Rows are points. The last column is the point's height on a tilted bowl or saddle (a function of degree 2), plus a little noise. Count its main directions that bend up, bend down and stay straight.

Points:
[[ 36   6  32]
 [-24  26 -20]
 [-46 -51 -39]
 [-53  19 -61]
 [-43  -3 -42]
 [ 38  44  39]
 [ 13  24  19]
 [-45  40 -55]
 [ 24  25  27]
 [-23 -44 -14]
 [ 22 -67  11]]
Directions: 0 up, 1 down, 1 straight

Points (18 x 4):
[[ 12  51  -7  10]
 [  2  10 -10   2]
 [ 55  30  -9  37]
 [ -1  18  17   4]
 [-81  27  38  41]
 [ -4  12 -24   6]
 [-65 -12 -13  32]
 [ 15  -3 -40  26]
 [ -3 -11  23   2]
 [ -6  10  13   0]
 [ 26 -37 -13  13]
 [-35  10  17   4]
 [ 40 -19  -8  15]
 [ 27 -27  37  10]
 [ 95  32  14  95]
 [ 23 -30 -40  36]
 [-34  -1  17   6]
 [-43  23  31  15]]
Directions: 2 up, 0 down, 1 straight

Points (17 x 4):
[[-35 -17 -28 -37]
 [-32  24  -6 -27]
 [ 62  19 -45  10]
 [-31   9 -63 -85]
 [ 34  72 -34  37]
 [ 12  11  18 -22]
 [ -8   4 -22 -34]
 [ -8 -20 -20 -26]
 [ 16 -61  10  14]
 [-31 -36  -2  -7]
 [-31 -62  15  25]
 [-34  12  16 -21]
 [ 72  25  35  -4]
 [-16  11  47 -31]
 [-49 -12 -35 -48]
 [-22 -48   7   5]
 [ 62 -93   5  67]]
Directions: 2 up, 1 down, 0 straight

Points:
[[-48 -10 -19 -14  28]
 [ 18  95 -21 -47  68]
 [-26  34  15  -5  12]
 [-32  -6  28  -3  18]
 [ -6 -14   5  -8   2]
 [ 11  40  16  -1  13]
 [ 32  16  57  27  44]
 [  4 -20  21   3   7]
 [ 15  -6 -28  24   1]
 [-41 -36  -3  24  37]
 [-32 -21  36  51  55]
 [ 42  24  15 -20   6]
 [ 40 -51  26  11  16]
 [ 23  31  19  -2  11]
 [-40  19  36 -20  15]
 [-27 -14  21  -4  16]
 [  8  20  -4  46  32]
 [ 53 -10 -32  47   8]
 [ 26   9  19 -12   1]
 [ 12  38 -12  11  18]
 [  0  47 -15  -4  20]
 [-27  89   4  42  95]]
Directions: 3 up, 0 down, 1 straight

Points, 40 rows:
[[  9  21 -12 -16  21 -44 -15]
 [  0   5  17  -4 -32  -3  -7]
 [ 19 -30 -22  14   0 -32  24]
 [ 50  -3 -25  61   1  20  22]
 [-70  18  11 -22 -66  43 -15]
 [ 33  16 -13  -5   3  13  -2]
 [-10  33  19 -40  47  27 -45]
 [ 35  -6  -6  17  26  29   4]
 [-13 -10 -12  14 -29  35 -20]
 [ 41  13  22   8  27   6  -8]
 [-29  41  31  -3  17  18 -26]
 [-28  27   6 -22 -34 -15  -2]
 [ 33  18  29  24  43 -47 -15]
 [  5   3 -29 -24  13  35 -12]
 [-24  53 -22 -29  -6 -14  -1]
 [  3 -10  95 -23 -13 -53 -95]
 [ 18 -48   2 -29  -2  22   9]
 [ 11  -1  23  29 -19  14  -4]
 [-48  -3  15  17 -28 -22   0]
 [-32  35 -12 -13   3  -4   5]
 [ 53  11  31 -34 -35 -41 -29]
 [ 31  -2 -11 -29  -1  28  -4]
 [ 18  14  -7 -25 -57  19 -33]
 [ -5  -5  19  26 -17   0   1]
 [ 17   1 -20 -33  -9  -5  -1]
 [-16  19  43   7  11  -6 -25]
 [ -9 -20  24   9 -34  19 -17]
 [ -3  39  -2 -42 -10 -10 -16]
 [  6   8 -13  21 -64   9 -18]
 [-31 -34  43  -9 -28   8 -35]
 [ -6  13  29   2   6 -34 -10]
 [ 14 -25   0  -8   7  12   9]
 [-62  29 -18  15 -10 -13  16]
 [ 16  40 -20  24   6  24 -22]
 [-32  17 -19 -34  18  32  -6]
 [-10 -15   2  32 -40  12  -7]
 [-19   5  -7  -1   2  -3   1]
 [-35  -2  -3 -20  32  14 -13]
 [ 30  35  25  -8 -77   6 -58]
 [  8  -1 -60  -1   5  -6 -16]]
Directions: 1 up, 4 down, 1 straight

Points, 46 rows:
[[-22  62  10  66 -75  41 -18]
 [-44  -6  -2 -59   0  40 -40]
 [ 56  39   3 -15 -20 -44 -16]
 [ 19 -40   1  57 -47  54 -33]
 [-14 -37   9 -47 -68  89 -95]
 [ 23  44  23 -49 -18 -59 -15]
 [ 15 -31  27 -52  23 -21  -4]
 [-22   6  41  46 -30  30 -24]
 [ -1  29  34  26 -55  43 -25]
 [-47  64   3  25 -16 -15 -15]
 [-38  28 -26 -22  16  33 -28]
 [ 23 -10  -3  14  29  21 -13]
 [ -2  24 -68 -47   0 -54 -19]
 [ 27  24  32  54  14   6 -20]
 [-29  -1  10  -8  -2  29 -16]
 [-47  56 -59  26 -18   6  -9]
 [ 23 -54  27 -58 -30  48 -53]
 [ 15 -61  48  -4 -46  -5 -39]
 [-31  88 -43  12 -56 -39 -11]
 [ 23  31 -52 -42 -31  -8 -14]
 [-20 -26 -35  38 -33  85 -42]
 [-37 -13  30 -10  34  -3 -19]
 [  6 -52 -62  25  54  12 -57]
 [ 25 -20  20  34  -8 -27 -13]
 [-13 -23  31 -46  12  19 -17]
 [-28 -11 -44  -3 -78 -27 -14]
 [ 15 -45  -8 -14 -35 -16 -16]
 [-26  24 -27 -28 -29 -19  -2]
 [-40  19  39  64 -12  35 -35]
 [-45  48  19  -3  69  -9 -51]
 [ 27  23  36  -2  22  19 -15]
 [-46  26 -83 -45  11   8 -44]
 [ -2 -14  26   1  49 -22 -14]
 [ 35 -50 -28   2  43  -9 -30]
 [ -1  21 -22 -45 -46 -34  -8]
 [-22  35 -20 -15 -28  -9   0]
 [  5 -26  53  24 -81 -35 -45]
 [-52  21 -16 -52 -38   9 -27]
 [ 16 -23  28  87  54  51 -67]
 [ 10 -41  -9  25  24  10 -20]
 [-47  54  56  13 -34 -10 -36]
 [  2  46  -2  42 -51  68 -21]
 [-61 -19 -34 -70  34  26 -59]
 [ 16 -22 -11  -5 -12  -8  -3]
 [-21 -18  46 -26   4  -9 -11]
 [ 37  14  50  34  33 -70 -41]]
Directions: 0 up, 5 down, 1 straight

Points, 65 rows:
[[-11  17  -5   3 -11  -4  29 -18  -7]
 [  6 -12  20 -24 -42  47  26  65 -34]
 [-23  -3 -12 -34   1 -12  37   2   8]
 [ 20  31  57  61  -9  21  19  29 -94]
 [ -9  -1  29  21 -15   1  18  26 -24]
 [ 12  23 -32  -8  12 -15  17  25  28]
 [-14 -17  10   0  38 -39   2 -25   5]
 [  4 -19 -18 -26   0  -7  40  55  18]
 [-22  -5 -10  22 -18   7 -35 -41 -13]
 [-35  37  11  63  16  54   6 -28 -95]
 [ 33 -27 -42 -21  73  -3  22  14  37]
 [-36 -60  19  24   5  -2 -30  13 -14]
 [-11 -18  -5  -2 -22 -38  13  28  14]
 [  2 -72  18   2 -24 -30   0 -22   8]
 [ 30 -37   1  -4 -13  -3  74 -27 -19]
 [-19  58  -4  33  37  52   0 -33 -83]
 [-17  41 -26 -62 -19  15  21 -22  -4]
 [ 10  -5 -21 -12  -7 -23  12 -28  23]
 [-19  -9 -25  25 -30 -21  21   7  -3]
 [ 14 -48  14  16   5  57  -9  95 -55]
 [ 28 -39 -49  -7   6 -11  21  -7  36]
 [ 18  19 -30  33 -15  -6 -38 -38  -5]
 [ 11  55 -18  10  47   1  16  -8 -22]
 [-47 -58  -5  21  16 -27   0 -24 -11]
 [ -4  21 -63  10 -22   2  27 -29   3]
 [ 24  14 -14  13  24  43  33 -30 -17]
 [ 27  26  22 -26   7 -19 -23 -11   4]
 [ 15   7 -52  -5  48 -19 -14  45  30]
 [-29  18 -19  28  34  -7  10  32  -8]
 [ 44 -30 -22 -10  58 -34 -11 -10  24]
 [ -6  -2 -45 -69 -31  23 -25  27  28]
 [ 25  -8 -21 -44  26 -70  -6 -47  22]
 [ 28   8 -15   5  -2   8 -32 -13  12]
 [-50   1  -8 -16  45   4   8  -1 -12]
 [ 19  41  34 -25 -46   3  33  11 -29]
 [-26  25   8   3  25 -10  -7 -24 -19]
 [-18  16   7  -7   6  17  10  -2 -10]
 [ 32   4 -26  -8  11   4  17 -66   1]
 [ -1  17  25  22 -15 -19  37  16 -27]
 [-25  22  42 -86  17   2   0 -21 -34]
 [ 27  -1   9  -9  23 -29  17 -23   9]
 [ 26 -47   8 -67 -47  -9  19  37  18]
 [ 20 -12  45  11   3  20   0  44 -30]
 [-50   0 -13  33   5  38 -10 -37 -48]
 [ 52   0  67 -36 -48  -4  14 -28 -18]
 [  9  28   1  17  50  21  21 -23 -33]
 [-17  27  17 -10 -43 -13 -22  -7   0]
 [ 25 -11  20 -23  41 -23   2 -28   7]
 [ -1 -20   9  -7 -56 -69   7 -32   9]
 [-32   0  35  17  -6 -13  46 -19 -43]
 [ -1  23  18  40  32   7   1  36 -36]
 [-31  67  33  13  36 -36  19  45 -49]
 [  9  22 -10   6 -55  -5   5  34   4]
 [ 17   3 -16   5   6  25  12  -7   9]
 [ 16 -29  12  -8  16 -14  36  11  11]
 [ 45 -35 -48   5 -17 -28 -30 -37  30]
 [ 24  22  18  14 -29   5  27  40 -23]
 [ 36  15 -41  -1  19 -32  14  15  36]
 [-32  12  10  40 -76  -2  28 -22 -59]
 [ 41  29 -26 -10 -28  -1 -12  34  29]
 [ -3 -14 -20  17  -1 -35  23  -5  11]
 [-21  -4 -11  94 -12 -28  -4   0 -53]
 [ 48  40  26  18  14 -32 -25  15 -23]
 [-23 -21  26 -11  14  33 -15  91 -46]
 [ 64  29 -58   8  13  54 -30 -13   3]]
Directions: 0 up, 5 down, 3 straight
